Each point is reached from the start by the listed moves, each made 0, 1 or 2 times, or once backwards (-1), plus a little noise. Say if it took an odd or an even number of moves. Then give how often each move was made.

Moves:
(1): [ 2.2  2.0 -3.4  3.0]
(2): [ 0.2  2.8 -3.5 -1.7]
(3): [ 2.4  1.5  0.3 -0.7]
Start: [ 0.3 -1.8 -0.4 -2.3]
Points:
[ 1.3  0.4  0.2 -7.8] => odd (-1, 1, 1)
[-1.2  2.1 -7.7 -5.0] => odd (0, 2, -1)
[  7.1   6.3 -10.1   1.1] => even (2, 1, 1)
[ 2.5  0.0 -4.1  0.5] => odd (1, 0, 0)

Moves:
(1): [ 2.6 -1.1  1.0  1.1  0.2 -0.4 -1.0  0.2  2.8  1.2 -2.3]
(2): [ 0.6  5.9  0.8 -0.8  0.1 -2.1  1.2  2.6  1.4  0.5 -0.8]
(3): [-0.7 -1.3  5.7  0.4 -3.1  0.9 -0.3  2.2 -1.0  1.2 -0.7]
(4): [ 1.7 -0.7  1.1  2.6  0.3 -0.2  1.0 -0.1 -1.3 -2.4  2.8]
(5): [ 0.4  1.0 -0.1  0.0  3.1  1.4 -1.0 -1.6 -2.1  0.2  1.6]
(6): [ 2.2 -0.3  0.3 -2.9 -1.3  3.3  2.6 -0.8  1.0  0.3 -0.3]
(7): [-0.9 -1.3  1.7 -2.1  1.8 -1.5  1.4  0.6 -0.7  0.1  0.9]
(8): [ 1.3 -1.1 -1.6 -2.5 -1.6  1.1 -3.6  2.7  1.2  1.2  4.0]
Start: [ 0.1 -1.2 -2.0  0.2  0.7  1.1 -1.5  1.5 -0.8 -0.4 -0.4]
Points:
[ 8.7  1.2  7.4 -2.5 -4.4  6.0  4.4  4.8  3.0  0.6 -2.2] => even (1, 1, 1, 1, 0, 2, 0, 0)
[ 3.7 -8.8  4.7 -8.1  2.8 12.0 -0.2 -2.4 -2.0  4.9 -1.8] => odd (1, -1, 1, -1, 2, 2, 1, 0)
[ -1.8  12.3  -4.9   3.6   3.8 -10.0   3.2   3.8   2.7  -2.2  -6.6] => even (0, 2, -1, 0, -1, -1, 0, -1)
[ 7.4 12.2 -0.2  4.2  5.7  0.5 -2.6  3.1  0.2 -0.5  0.6] => odd (1, 2, 0, 1, 2, 0, -1, 0)
[ 3.6  3.3 13.7  0.9 -2.9  7.6  9.8  2.2 -8.0 -4.2  2.1] => even (-1, 1, 2, 2, 1, 2, 0, -1)
[-2.7 -4.6  8.4 -2.7  2.6 -2.3  2.5  2.6 -0.5  3.5 -8.3] => even (1, 0, 1, -1, 0, 0, 2, -1)
